Each row is a point. Each copy is the shape, with its points in the same order, stretched, turned, moved and blurred by noise. Is it also mirrored, or only turned?

Shape:
[[ 0.41  0.43 -0.62]
 [ 0.26  0.49  0.35]
 [ 0.09 -0.44 -0.23]
 [ 0.26 -0.61  0.21]
 [ 0.49  0.46  0.10]
 [-0.14  0.41  0.27]
 [-0.54  0.32 -0.42]
 [ 0.27  0.16  0.20]]
Copy 1, 8 rows:
[[-0.22  0.19 -0.98]
 [-0.57  0.63 -0.12]
 [ 0.39 -0.24  0.16]
 [ 0.59  0.05  0.61]
 [-0.26  0.60 -0.37]
 [-0.53  0.35 -0.04]
 [-0.64 -0.20 -0.34]
 [-0.21  0.45  0.04]]
Copy 1 is: only turned
Copy 2, 8 rows:
[[-0.16 -0.06 -0.93]
 [ 0.25 -0.82 -0.25]
 [ 0.19  0.25  0.01]
 [ 0.66 -0.06  0.14]
 [ 0.31 -0.74 -0.61]
 [-0.09 -0.49  0.09]
 [-0.76  0.34  0.08]
 [ 0.33 -0.51 -0.22]]
Copy 2 is: mirrored
Copy 3, 8 rows:
[[ 0.47 -0.19 -0.86]
 [-0.39  0.44 -0.34]
 [ 0.17 -0.42  0.43]
 [-0.33 -0.50  0.62]
 [-0.33  0.11 -0.71]
 [ 0.06  0.65 -0.09]
 [ 0.99  0.51  0.13]
 [-0.27  0.10 -0.16]]
Copy 3 is: mirrored
Copy 4 (8 x 3):
[[ 0.06  0.75 -0.63]
 [-0.24  0.32  0.18]
 [ 0.61 -0.02 -0.30]
 [ 0.77 -0.18  0.10]
 [-0.03  0.59  0.03]
 [-0.43  0.02  0.03]
 [-0.41 -0.19 -0.78]
 [ 0.04  0.22  0.10]]
Copy 4 is: only turned

Shape (10 x 4):
[[ 0.61 -0.51 -0.35 -0.70]
 [-0.17  0.10 -0.08 -0.79]
 [-0.39  0.63  0.28 -0.45]
 [ 0.17 -0.02 -0.39  0.12]
 [ 0.19  0.19  0.00  0.15]
 [-0.78  0.76  0.32 -0.26]
 [ 0.14 -0.42  0.28 -0.06]
 [ 0.64  0.20 -0.11  0.13]
 [-0.80  0.27  0.18  0.38]
 [-0.74  0.17  0.31 -0.64]]
Copy 1, 10 rows:
[[ 0.57  0.21 -1.18 -0.07]
 [-0.23  0.39 -0.68  0.00]
 [-0.66  0.49 -0.02  0.26]
 [-0.02 -0.23 -0.43  0.25]
 [-0.04  0.12 -0.04  0.46]
 [-0.97  0.34  0.32  0.32]
 [ 0.44  0.04 -0.04 -0.06]
 [ 0.32  0.18 -0.31  0.57]
 [-0.70 -0.34  0.50  0.07]
 [-0.61  0.34  0.08 -0.12]]
Copy 1 is: only turned
Copy 2, 10 rows:
[[-0.01  0.35  0.25  0.83]
 [-0.22 -0.33  0.37  0.38]
 [-0.02 -0.58  0.25 -0.09]
 [-0.03  0.48  0.13  0.02]
 [ 0.22  0.20  0.05  0.00]
 [-0.15 -0.71  0.16 -0.38]
 [ 0.07  0.14 -0.38  0.36]
 [ 0.51  0.42  0.11  0.18]
 [-0.30 -0.24 -0.34 -0.55]
 [-0.41 -0.66 -0.08  0.08]]
Copy 2 is: mirrored
Copy 3, 10 rows:
[[ 1.06 -0.57  0.00 -0.50]
 [ 0.35  0.09 -0.26 -0.53]
 [-0.57  0.55 -0.03 -0.12]
 [ 0.35 -0.24  0.07  0.32]
 [-0.19 -0.05  0.22  0.24]
 [-0.85  0.60 -0.20  0.02]
 [ 0.00 -0.60 -0.06 -0.19]
 [-0.03 -0.20  0.51  0.17]
 [-0.76  0.17 -0.32  0.45]
 [-0.36  0.20 -0.50 -0.40]]
Copy 3 is: only turned
Copy 4:
[[ 0.87  0.34 -0.63  0.95]
 [ 0.96  0.12  0.09  0.09]
 [ 0.47 -0.15  0.67 -0.29]
 [-0.27  0.50 -0.08  0.17]
 [-0.33  0.12  0.15  0.25]
 [ 0.18 -0.22  0.83 -0.76]
 [-0.12 -0.54 -0.45  0.36]
 [-0.23  0.33  0.11  0.73]
 [-0.74 -0.26  0.34 -0.94]
 [ 0.66 -0.45  0.22 -0.54]]
Copy 4 is: only turned
